Rows are points. Each table stands for the endless flat space through its points: a line for two points, a plane for three, and so on. The two share one point or none. Which?

First (2 x 3):
[[-36,-5,46],
[-44,9,28]]
Second (2 x 3):
[[-14,36,13],
[-38,0,33]]
They share: no point

First (3 x 8):
[[-6,22,30,-31,27,-48,-22,-26],
[-3,29,34,-28,47,-44,-33,-19],
[19,35,6,-38,47,-12,-51,-29]]
Second (3 x 8):
[[24,21,12,-2,23,-23,-66,-36],
[6,18,21,-65,65,-36,-17,-11],
[-3,21,18,-74,71,-38,-12,-12]]
They share: no point

First (5 x 12):
[[-3,26,43,-41,-13,1,-6,-51,-8,35,34,32],
[44,-1,30,-2,-19,17,-24,-16,14,10,45,56],
[14,-3,16,-34,-17,-37,-8,-66,-2,68,81,74],
[65,-4,-9,-50,2,62,-24,-25,56,25,33,29],
[101,-24,-20,-5,11,39,-29,-34,78,45,53,81]]
Second (4 x 12):
[[59,-3,38,1,-30,53,-20,-17,8,35,44,13],
[3,41,30,-37,-22,-9,-56,-47,70,37,42,63],
[83,-16,4,-21,0,65,12,-25,-18,32,41,0],
[42,42,-17,-51,29,15,-25,-69,45,49,21,46]]
They share: no point

First (2 x 18):
[[-26,28,35,-13,-10,-38,-17,-31,-20,13,-9,16,-17,-38,-31,-16,21,2],
[-35,43,41,2,-22,-32,-8,-25,7,-2,-36,-2,1,-35,-1,-4,-12,14]]
Second (4 x 18):
[[-54,46,31,-24,-21,-15,-10,-19,5,-1,-24,3,-6,-27,-35,-3,4,-17],
[-11,27,43,3,-21,-48,-9,-15,-12,26,-1,39,7,-45,-35,-7,23,25],
[-69,67,27,-38,-29,-3,-18,-26,1,-26,-27,-14,-21,-1,-26,-5,8,-18],
[-58,28,41,-29,-16,-16,0,-27,10,7,-20,2,1,-51,-31,-6,-12,-26]]
They share: no point

First (5 x 24):
[[7,22,-34,6,-60,-41,-41,-9,-19,-41,-5,-17,7,-12,29,-53,11,-69,-24,45,-20,-24,-18,-20],
[45,8,-58,-10,-66,-8,-36,-17,-16,-9,83,-39,-20,-42,-28,2,-4,-26,-25,19,-8,-37,28,-8],
[66,19,-67,-11,-57,19,-28,-23,2,-8,62,-26,-35,-17,-39,-2,-30,-5,-30,2,9,-62,47,-22],
[33,19,-48,-15,-67,-22,-38,-38,20,-33,33,14,-40,-11,13,-13,3,-28,-49,35,-9,-41,19,-18],
[26,25,-43,-3,-59,-23,-36,-23,4,-36,6,0,-19,-3,17,-36,-2,-43,-36,34,-9,-40,5,-24]]
Second (5 x 24):
[[37,62,-79,-10,16,-8,-22,11,-5,35,25,-1,-46,-6,-19,25,34,-48,-19,-16,21,10,-42,-54],
[0,12,-34,-21,-35,-37,-14,-39,31,-29,13,-5,-43,2,3,-32,-18,-27,10,48,-6,-61,-27,-5],
[3,66,3,48,-54,-50,-38,31,51,-21,65,-65,-24,-62,25,23,74,-38,-17,8,-25,-28,4,-36],
[19,68,-61,-10,-5,-19,-34,7,24,16,18,-10,-60,-20,-16,32,55,-41,1,-22,22,-8,-51,-53],
[0,30,-35,-33,-46,-38,-20,-47,7,-32,-4,25,-61,22,-7,-29,-14,-24,9,28,14,-43,-46,-15]]
They share: [16,38,-25,11,-38,-38,-16,-7,1,-16,40,-13,-25,-6,11,-17,4,-36,-25,32,-12,-23,-6,-21]
